Each row of a before or after table is a point. The points were changed in one or more steps. Then noise was added and the rows were shuffled. The steps act on how far a point lies along the listed directions, d1 being the first. What was done? A step turns or swaps two directions, mirrors them in a line or flattens them onto one, adds a multiple of one to another, or multiplies one. Angles are multiples of 10 degrees, from the lower direction toward the higher: turns from -170 to 170, lines from 10 to 170 but not 90. Use the fewest steps. Two steps may share a direction if one is a turn and the other turns, adds or multiplies; they go together, in the order done. Otherwise the lowest direction goes first.
(in the rows, 128 means zero)

Directions:
(1): [ 78 106 111]
(2): [101 161 165]
(3): [132  87 167]
Before, 8 rows:
[[109  69 113]
 [123  83 165]
 [155 131 131]
 [ 39 148 111]
 [160  92 132]
 [171 119 103]
 [ 75 134 151]
 [150 127 166]]
After:
[[ 49 149 113]
 [150 131 131]
 [127  83 164]
 [154  84 130]
 [100  64 109]
 [156 127 166]
 [155 114  97]
 [ 85 137 152]]
Steps: add -0.3 times d2 to d1

Directions:
(1): [149 100  73 133]
(2): [140 186 104 145]
(3): [ 69 133 102 116]
(4): [111 116 134 190]
Before, 12 rows:
[[101 121 175 123]
 [102 130 183  85]
 [128 189 124 158]
 [ 87 198 106 158]
 [ 71  41 106 130]
 [138 136 127 113]
 [138 197 106 125]
 [126 113 168 132]
 [ 91  77 120  85]
 [ 88  96  97 120]
 [112 202  86 182]
 [ 73  78 130 136]]
After (12 x 4):
[[143 145 148 150]
 [125 132 136 147]
 [126 138 137  95]
 [ 77  79  73  90]
 [ 86 107 102  83]
 [100 140 155  99]
 [122 141 145 111]
 [ 90  93  98 114]
 [161 131 120 106]
 [ 65 100 114 132]
 [157 148 142 118]
 [ 82 145 177 127]]
Steps: mirror d1 and d4 in the line at 10 degrees; flatten d2 and d3 onto the line at 120 degrees

Directions:
(1): [171 103 158  99  83 141]
(2): [102 164 145  65 132 115]
(3): [ 98 130 107 121 108 196]
(4): [159 107  82  91 166 135]
(5): [113  92 177 126 174 150]
Before, 10 rows:
[[117 118 156 123 124 176]
 [123 131  89 102 113 141]
 [ 90 122 149 110 140 153]
 [156 106 132  95 160 120]
 [131 115 149 127 149 150]
 [111 127 170 132 140 116]
 [114 162 127 103  91 136]
 [117 131  85 118 160 143]
 [110 144 114 168 136  83]
 [166 101 110 116 135 132]]
After:
[[105 144 163  89 145 154]
 [116 152 198 119 140  65]
 [ 58 143 134  52 139 198]
 [ 67 152 107 153 126 172]
 [174 112  94 169 170  37]
 [ 90 128  89 155  80 192]
 [134 132 158  66 173  84]
 [129 132  89 121  88 185]
 [130 128 156 164 107 107]
 [ 80 135 136  63 112 234]]
Steps: mirror d1 and d4 in the line at 170 degrees; add 1.5 times d5 to d2; multiply d3 by 3

Directions:
(1): [ 88 126 168  78 169 118 116  96]
(2): [132 108 107 165 193 159  94 128]
(3): [129  87  96  75 125 123 106 179]
(4): [134 158 121 138 116  78  58 122]
Before, 11 rows:
[[141 106 108  77 135 134 132 130]
 [129 111 146 108 145 136 124 116]
 [ 89 116 183 115 132 164 185 136]
 [143 140 127 153  90 156 200 141]
 [111 123 184 140 138 171 220  69]
 [131 105 109  71  88 108 141 160]
 [112 102 111 118 158 142 112 123]
 [123 155 151 141  71 129 162  93]
 [132  77  79 158 185 183 117 185]
 [156  88  61 118  71 133 140 184]
 [112 105 130  62 112 111 155 157]]
After (11 x 8):
[[159 148 137 156  23 118 196 123]
 [112  92 124  70 128 136 165 162]
 [ 92 163 156  87 117  56  63 131]
 [105  89 136  70 150 141 158 136]
 [143 112 111  69 124 127 124 131]
 [121 136 152 125  52 123 169 170]
 [152 117 119 119 108 125 120 143]
 [123 128 106 112 111 107  97 133]
 [ 74 108 169  55 162 122 135  83]
 [128 129 140 156 109 172 179  99]
 [114 162 173 125 105 133 191  97]]
Steps: mirror d1 and d3 in the line at 70 degrees; swap d2 and d4

Directions:
(1): [103 135  76 120 118  80 180 162 129]
(2): [157 109 119 152 138  78  85 144  72]
(3): [108 146  91  89  92 168 103 130  78]
(4): [153 162 109  85 203 130 125 130 127]
(5): [ 93 159 103 175 143 142  82 162 159]
(6): [ 82 145 149 163 162 138 161 106  75]
Before, 13 rows:
[[155 123 132 125 158 128 132 152 179]
 [100 147 140 108  86 175 150 103 170]
 [ 96 143  79 119 112 137 125 150  71]
 [145 112 155 163  78 116 107 122 114]
 [139  95 164 126 122 128 142  95 178]
 [106 137 103  88  87 134 191 140 143]
 [ 80 177 121 105 144 156 174 125 122]
 [ 91 140  84  80 113 152 159 111  86]
 [ 74 131 137 121 165 118 228  96 153]
 [144 153 146 135 184 134  93 138 173]
 [131 159 132 173 203 151  97 137 129]
 [122 176  62 149 174  93 102 172 177]
 [123 164  99  71 143 146 190 153 185]]
After, 13 rows:
[[109 158 144 133 204 164 143 105 188]
 [108 128  78 180  95  54 140 170 165]
 [115 164 132  74 126 169 165 106 177]
 [122  97 123 169 106  77 195 138  96]
 [119 165 118 137 199 128 140 141 148]
 [108 166 127 128 152 186 118 140 191]
 [159 147 112  94 114 134 106 124  76]
 [133  95 129 138  81 120 128 157 142]
 [126  96 139 141  75  73 165 140 134]
 [125 103 133  99  84 154 110 101 119]
 [ 86 171 160 150 159 153 172 119 170]
 [ 50 134 147 174 122 183 121 100 139]
 [108 144 153 160 114 163 148 147 232]]
Steps: swap d1 and d5; add -0.5 times d3 to d2; turn d3 and d4 by 120 degrees

Directions:
(1): [124  85 141 139 190 125  93 147  71  98 120]
(2): [106 171  83 144 144 186 126 175 106 156 133]
(3): [121 116 165  63 134 164 114 149 147 126 189]
(4): [127 171 198 144 140 148 115 148 157 112  77]
Before (8 x 11):
[[118 144  93 190 130 127 137 102  95 107  92]
 [132 173 153  89  89 165 133 137 207 149 181]
 [128 204 115 153  75 131 179 105 200 145  95]
 [129 103 170 123 154 104 113 114 113 101 123]
 [140  64 109 121 121  69 134  81 106  95 141]
 [138  75 132  93  95 118 130 116 139 115 186]
 [126  82 123  70 106 104 127  98 145 135 228]
 [120 119 127 185 142 100 115 109 123 117 102]]
After, 8 rows:
[[117 138 117 190 136 114 121 118 132 122  97]
 [135 179 138 117  63 118 175  88 217 136 125]
 [138 137 173  72 103 152 120 131 198 130 199]
 [116 145 147 148 168 141 111 145 102 117 104]
 [112 135 112 117 129 187 117 181 117 136 170]
 [104 168  70 164 148 174 125 169  93 135 117]
 [ 96 149 103 100 152 190 108 177 114 158 211]
 [127 137  94 180 107 106 152  79 111 107 102]]
Steps: turn d1 and d3 by -20 degrees; mirror d2 and d4 in the line at 110 degrees

Directions:
(1): [127  97  74 118 122 157 123  81  80 162 162  93]
(2): [138  99 125  46 186 126 150 146 155 142 136 126]
(3): [111 125 182 114 128  80 109 122 106 119 134  49]
(4): [123 100  97 165 174  87 162 133 101  68 146 134]
(5): [168  87 108 140  96  66 118 168 128 177 122 136]
Before, 10 rows:
[[125 150  95 138 110 177 124 114 123 139 154 161]
 [109 139 138 126 128 160 126  99 109 120 136  80]
 [ 92 134 137 105 142 175 122  92 104 131 118 101]
 [106 168 159  67 178 187 168 140 178 102 108 155]
 [116  98 108  66 201 162 143  91 108 160 149  63]
 [117 128 139 110 191 114 171 171 171  95 130 178]
 [106 143 169  93 141 123 111 103 112 124 148  64]
 [101 166 194  78  65 186  73  65 129 190 124  53]
 [148 131  87 138 105 147  94 116  94 142 136 141]
 [121 134 151 159  98 135 100  89  99 102 132  69]]
After:
[[104 153 145 113 137 181 128 122 143 128  93 157]
 [145 149 115 143  93 139 118 152 147 153 135 177]
 [131 117  84 103 193 157 195 155 156  97 124 191]
 [127  76  68 113 187 118 171 134 113 132 168 146]
 [153 149 133 130  88 127  82 144 124 148 113 143]
 [ 94 211 237 130 127 150 125 141 200  68  80 160]
 [123 148 154  49 173 197 128 120 173 180 107 114]
 [ 97 173 169  99 156 165 126 105 140  96 136 114]
 [117 164 160 156 101 173 104  92 127  93 118 106]
 [115 163 145 126 123 182 129 117 144 118 116 127]]
Steps: turn d1 and d4 by -90 degrees; turn d3 and d5 by -50 degrees

Directions:
(1): [112 151 120 123 137 121 138 206 179 110 170 171 164 134]
(2): [155  61 157 162 132 187 138 161 143 167 110 123 157 115]
(3): [133 131 156 101  49 107 106 170 123 160 153  76 117 139]
(4): [135 116 174 120 127 150 131 162  64  53 138 140 106 104]
(5): [ 98 181 125 178 111 185 119 117 146  94 133  73 150 118]
(6): [133 126 153 159 169 111  61 134 101 127 137 120 156 201]
Before, 14 rows:
[[126 136 128 101 136 104 118 152 137 128 139 133 114 139]
 [170  10 160 106 121 126 119 182 118 193 140 140  99 129]
 [158  73 129 124 132 137 107 138 138 169 111 150 137 132]
 [132  84 100 144 165 177 182 135 163 146  97 157 131  76]
 [118 125 131 144 146 148 144 157 111  98 132 154 131 127]
 [167  97 104 141 166 179 190  85 162 167 108 176 116  74]
 [167  24 137 140 191 158 137 130 166 199  77 173 149 130]
 [114 178 115  87  10  94 139 149 186 174 156  72 125 130]
 [113 152 114 123 137 116 127 166 126 105 131 164 146 131]
 [140 112 106 163 129 186 168 101 179 170 102 117 133 100]
 [130 134  83 148 118 183 164  69 165 161 104 107 114  58]
 [121 137 139 115  97 154 136 153 182 141 145 134 142  95]
 [125 122 103 166  84 176 150  99 184 179  95  84 123  67]
 [138  63 112 142 114 139 152 152 144 180 118 141 153 120]]
After, 14 rows:
[[136  99 136  96  59 130 137 169 132 179 124  76 102 102]
 [114 155 115 111  92 139 138  82 163 147 116 112 118  98]
 [143 122 128  81  94  93  93 134 110 128 130 132  97 136]
 [131 127 115 114 172 117 126 113 134 132 116 132 116 140]
 [114 149 138 129  56 164 148 123 105  95 119  77  80  49]
 [123 113 115  93  66  89 138 120  97 146 133 112  99 117]
 [112 123 122 142 112 123 126 156 148 162 125 118 142 149]
 [142 118 153 131  66 200 151 144 112 118 136  87 103  50]
 [124 125 102 147 138 122 121 127 146 169  98 129 157 143]
 [148  99 184  53  46  71  96 166  88 173 135  84  71 147]
 [136 131 150 118  57 165 141 127 111 125 133  68  93  93]
 [179  88 178 101  57 154 147 165 117 177 146 106  99  92]
 [111 162  80 121 142 138 185  18 125  76  86 146  93  82]
 [122 126  98  55  98  38 117 148 112 134 179 162  56 133]]
Steps: turn d1 and d4 by -110 degrees; turn d2 and d3 by 120 degrees; turn d2 and d6 by 20 degrees

Directions:
(1): [119 168 118 111 172  95  97 129 104  85 192 144  83 143]
(2): [125  97 203  96 136  99  94 139 108 141 147  75 143  92]
Before:
[[140 124 121 130 135 141 114 132 123 143 123 139 125 142]
 [119 107 190  99 113 132 107 118 117 170 123  65 134  98]
 [128 105  92 167  69 174 196 124 185 171  39 155 174 131]
 [129  94 168 128 106 132 134 130 125 173 105  75 163  97]
 [136 134  36 201  66 205 209 109 183 137  54 160 147 181]
 [129  61 183 138  94 148 127 148 140 176  82  63 172  87]
 [128  87 183  87 108 114 121 138 140 171 142  84 168 116]
 [116  86 196 129 103 113 119 135 141 169 123 101 173  92]
 [140 113  85 164  67 188 169 129 140 169  67 133 153 149]
 [152 100 115 135 103 135 137 134 122 123 106 127 124 142]
 [121 129 127 154  85 150 167 125 140 152 103 133 137 122]
 [133 110 182 106 124 133 125 142 112 111 147 101 149 112]]
After, 12 rows:
[[119 141 169  92 150  94  71 141  77 114 200  90  94 128]
 [104 144 191  77 182  51  70 144  99  96 212 105  95 104]
 [146 111 132 120 124 112 118 134 103 107 140 118 107 139]
 [123 177  80 138 160 115 126 118 113 103 170 146  88 153]
 [113 109 238  83 159  70  60 141  89 108 213  29 119 103]
 [134 148 102 136 125 163 159 132 131  89 136 158 126 151]
 [107 149 159 120 134 101 118 133 106 117 174 120 102 116]
 [117 182  71 140 178 118 106 133 114  76 185 160  64 160]
 [139 120 133 125 136 139 108 134 117 145 131 132 129 137]
 [116 183  67 135 133 148 135 102 128 118 140 158  80 161]
 [109 175  86 150 145 113 124 124 141 101 176 191 102 158]
 [124 169  64 117 133 125 142 123 148 114 171 173 104 181]]
Steps: turn d1 and d2 by -170 degrees
